Each point is reached from the start by the listed moves, each made once or not at all, plus a little noise. Is the number of moves made odd or even? Then give how often each move was made.

Moves:
(1): [ 32.3   5.9 -10.9  -1.5  13.0]
(2): [ 6.1 18.2  4.0 -6.5  1.6]
(3): [ 17.3 -14.9  14.5  20.3  -3.4]
Start: [-9.5 15.2 -2.8  7.6  2.2]
Points:
[ 7.8  1.6 10.3 27.5 -1.5] -> odd (0, 0, 1)
[40.6  5.5 -0.1 26.9 12.1] -> even (1, 0, 1)
[ 23.8  20.4 -13.2   5.5  14.8] -> odd (1, 0, 0)

Moves:
(1): [ 19.2  -5.4 -21.6  -7.2   0.6  -2.9  -2.8   4.9   3.4  -4.6]
(2): [  4.3   3.1  -0.9  -0.7 -13.0 -10.5  11.7 -11.9   3.1  -3.1]
(3): [ -4.9 -11.8   6.4   9.4   4.2  -5.7  11.6   2.6 -21.1  -7.3]
(4): [-15.4  -3.7   1.3  18.9   5.0  10.4   8.2  -4.4  -0.8  -5.0]
(5): [ -8.8   3.5   3.8 -13.1   5.1   6.4   4.7  -4.7 -11.7 -14.6]
(6): [ 5.7  5.0 -5.7  7.1 -7.8  4.3  9.9  7.6 -4.6 -3.3]
(7): [-10.4 -18.3  -4.9 -29.1  -6.0  13.4   7.0  -1.7   3.1  25.2]
(8): [-11.4  11.9 -15.4  -8.9  11.2  -3.4  13.5  15.1 -10.6   4.2]
Start: [  5.6  -9.2  -1.4  -7.2  -3.1 -13.6 -14.6  -5.1   3.8   2.0]
Points:
[ -4.3 -21.5 -47.0 -23.4  -2.0   8.8  23.5  17.4  -6.1  19.1] -> odd (1, 0, 0, 1, 0, 1, 1, 1)
[  1.1   2.0 -40.6 -12.6  -2.3 -11.0  31.5  -0.4 -17.1 -23.5] -> even (1, 1, 0, 1, 1, 1, 0, 1)
[-23.4 -10.9 -27.1 -20.0 -12.5   0.4  39.0   0.3  -7.3  20.0] -> odd (0, 1, 0, 1, 0, 1, 1, 1)
[ 13.2 -33.8 -25.9 -41.8  -7.4  -4.7 -10.2  -2.3  10.7  21.0] -> even (1, 0, 0, 0, 0, 0, 1, 0)
[-20.6 -23.0 -38.8 -44.5  14.0  12.1  14.0   4.4 -12.6   7.5] -> odd (1, 0, 0, 1, 1, 0, 1, 1)
[-31.8  -5.4  -7.5  -3.0  11.4 -13.4  36.7  -6.5 -34.2 -24.0] -> odd (0, 1, 1, 1, 1, 0, 0, 1)

Moves:
(1): [  1.6  -7.8 -13.5  37.1  -1.6 -25.3  -4.2  19.2  16.0  -4.6  -1.9  -8.7]
(2): [  6.1  -6.0  -6.0 -10.7   3.2 -12.6  -6.0 -13.0  15.5  -8.7  -1.2   0.5]
(3): [  6.7   8.3  -0.2  -1.2  -3.3  -9.6 -10.5   1.2  17.5   2.2  19.2   1.8]
(4): [ -3.6  -1.8  17.9  10.8  -2.1  -7.6  -1.4  14.1  -6.4  -4.5 -17.2  -4.2]
(5): [  1.5  -4.4 -15.9  -6.8  -7.8   2.2 -15.6  -7.7   9.5 -21.2  15.1   1.5]
(6): [  4.6   1.0  -8.0  24.4 -18.1 -21.0   0.1   3.2  -8.2  -7.6 -16.4  -1.7]
(7): [-22.9   5.3  17.0  12.8  13.9   5.0   8.9 -17.1 -10.2  13.4  14.8  -8.8]
(8): [ -9.3  -1.3  15.5   1.9 -13.9 -10.4  22.2  14.0   1.2   7.4  -6.6  -9.9]
(9): [ -5.2  10.4  10.6  11.5   8.2 -12.8  11.1  15.6 -13.4  -6.7   2.9   7.1]
(10): [  6.2   5.8  -5.4  -8.2  15.3   3.5  -2.8  -7.8 -13.3   4.9   5.1 -16.7]
(11): [ -9.6   1.2 -11.7 -18.2   6.1  -4.3  -9.0 -11.0   2.8   8.7  11.1  -1.6]
(12): [ 18.2 -19.3  -2.0  -8.6  -6.1  -1.0  -8.6   2.8  -3.8   6.7   5.9   4.5]
Start: [ -1.4  -7.3  18.2  -6.7  -2.5   0.5 -16.1 -11.1   7.2  -9.5   2.7  -8.5]
Points:
[-18.0 -11.2  18.5   4.2 -36.3 -41.7 -17.4   1.8   6.5 -25.3  -8.4 -29.1] -> odd (0, 0, 0, 1, 1, 1, 0, 1, 0, 0, 1, 0)
[-11.2 -34.0  -3.1  -5.1   4.5 -39.1 -29.9 -31.8  24.6  -3.3  45.1 -45.6] -> even (1, 1, 0, 0, 1, 0, 1, 1, 0, 1, 1, 1)
[ 10.3 -14.8   2.1  21.1  17.9 -47.5 -45.0 -18.5  24.7 -23.0  62.3 -26.2] -> even (1, 1, 1, 0, 1, 0, 1, 0, 1, 1, 0, 1)
